Each row of a before or after table is a point. The points were changed in one or more steps. Then noise was added and the rows were shuffled. The steps act on columns, c1 being the first. What was done? A step turns or swaps two columns, mirrors them in a line or flattens them onto one, adds a multiple of one to another, or multiplies or shifts one. Angles are multiples of 10 degrees, from the lower column toward the higher: turns from -170 to 170, lines from 10 to 170 but not 90. Use the fewest steps. Two steps may share a column if one is a turn and the other turns, adds or multiplies; they go together, in the order done. Otherwise the lowest column goes first.
(in the rows, 128 means zero)

Before:
[[205  48 139]
 [123  94  54]
 [ 82 139  69]
 [166  44 142]
 [ 94 131  70]
 [113 146 133]
 [ 62 139 125]
 [111  80  68]
 [150 147  45]
 [ 74 150 126]
 [ 79 146 140]
 [107 121  84]
 [128 113  98]
 [ 75 118 158]]
After (14 x 3):
[[ 97 115  88]
 [111  92  55]
 [107 148 134]
 [ 52 139 126]
 [193  48 137]
 [ 81 133  69]
 [117 112  99]
 [104  78  67]
 [137 151  45]
 [ 71 146 141]
 [ 73 141  69]
 [ 58 150 127]
 [ 65 120 155]
 [155  47 144]]
Steps: shift c1 by -10

Before, 14 rows:
[[116 145 146 101 111 137]
 [114 205  54  82 131  65]
 [131 140 124  98 111 169]
 [ 98 143 173 137 107 133]
 [145 119 145 115 101 148]
 [124 152 179 148  77 151]
 [ 80 112  98 175 155 159]
 [112 174  96  65 203 106]
 [154  52 199 166  69 185]
 [181 200  79 125 139 122]
 [118  70 194 214 177 181]
 [140 152 103 101 182  53]
 [120 101  84 155 122 131]
 [136  79 236 152 118 161]]
After, 14 rows:
[[147 137 143 114 103 152]
 [116 189 194 218 181 180]
 [142 106 104 100 180  53]
 [152 203 198 167  68 188]
 [135 177 236 149 117 161]
 [122 154  86 157 122 134]
 [114 108 144 103 111 135]
 [ 79 142 102 177 151 160]
 [112  81  97  65 203 107]
 [120 102 179 147  76 152]
 [182  57  79 125 142 122]
 [115  50  52  80 131  67]
 [131 120 125 101 114 172]
 [ 94 114 170 138 106 134]]
Steps: multiply c2 by -1

Before, 10 rows:
[[102  81 114  54  93 177 124  94]
 [141 104  92 116 108  88  81 112]
 [138 130 114 167  88  96 130 101]
 [ 48 137  81 143 124 144 112 112]
 [ 89  41  94 148 166 171 163  84]
 [155 127 159  93 105 142  81 183]
 [119 142 154 162 113  83 168 172]
 [ 69 123 163  54  74 118 156 195]
 [147  54 198 102 122 135  80  79]
 [ 82 163 175  65 148 121 169  84]]
After (10 x 8):
[[138 127 123 163  87 100 149 121]
 [ 81 165 203  60 146 138  81 108]
 [155 126 104  91 105 145  61 156]
 [144 102  59 113 108  71 150 123]
 [147  56 146 106 123  97   8 106]
 [ 99  82 110  57  89 158 143 109]
 [ 52 141  83 141 123 157 183 124]
 [ 88  38 131 149 162 128 198 106]
 [ 67 121 177  48  70 114  93 160]
 [119 140 182 160 114  86 109 144]]
Steps: add 0.5 times c2 to c6; multiply c3 by 1.6; turn c3 and c7 by -60 degrees; multiply c8 by 0.4

Before, 10 rows:
[[ 98 120 163 121 169  93 122 163 109]
 [117 136 144 105 153  98 121  99  83]
 [115 134 185  83 169  93 164 116 122]
 [196 106 119 112  78 155 117 162 136]
 [110  76 118  84 189 152 124  79 122]
 [124 164 120  84 165  81 133 151 142]
 [103 159 127 157   7 123 114 151 181]
 [ 80 162 128  83 143 114 180 145 105]
 [ 82 157 190  74 159 124 106 127 105]
 [142 168 112 153 155 137 146 142 149]]
After (10 x 9):
[[118 134  85 152 100  98 122 100 108]
 [140  81 136 126 111 135 147 143 162]
 [ 98 140  72 129 119  93 123 163 138]
 [123 117 122 188 109  82 133 152 165]
 [199 156 162 131 155 156 117 163 102]
 [ 80 132  55 188 138 125 106 127 130]
 [116 146  62 170 140  91 166 116 150]
 [103  87 210 118 226 122 116 152  90]
 [108 193 102 141  84 151 126  81 162]
 [ 80 123 112 184 109 114 180 147 119]]
Steps: turn c2 and c4 by 150 degrees; turn c5 and c9 by 40 degrees; turn c3 and c5 by 140 degrees

Before:
[[110  76 103 140  69 107 149  90 144 118  91 111]
 [219 191 135  22  70 183  47 178 206  75  69  55]
 [147 167 101  73  82 127  58 154 154 145 133 152]
 [ 86  70  94 148 156 112 155 136 132 133 147 109]
 [ 95 112 118 245 124 139 108  79 133 113 135  59]
 [ 55 154 119 135 115 137 154 121 123 126 120 122]
 [191 206  71  50 102 171  61 114  84  89 148  98]
 [114 110 163 129 112  67 134 101 114 123 140  99]]
After:
[[154 155 135 136 114 137  55 119 120 127 120 121]
 [108 115 176 246 126 140  94 118 134 113 134  59]
 [149  79 167 139  66 107 110 104 144 118  87 108]
 [ 57 167 102  73  83 129 147 100 153 145 133 150]
 [ 60 206 142  51 103 171 193  71  82  90 148 100]
 [156  72 121 148 154 113  85  94 132 131 147 109]
 [135 109 155 128 115  68 114 163 113 121 140  98]
 [ 47 190  77  25  71 183 218 135 206  74  66  56]]
Steps: swap c1 and c7; turn c3 and c8 by 90 degrees
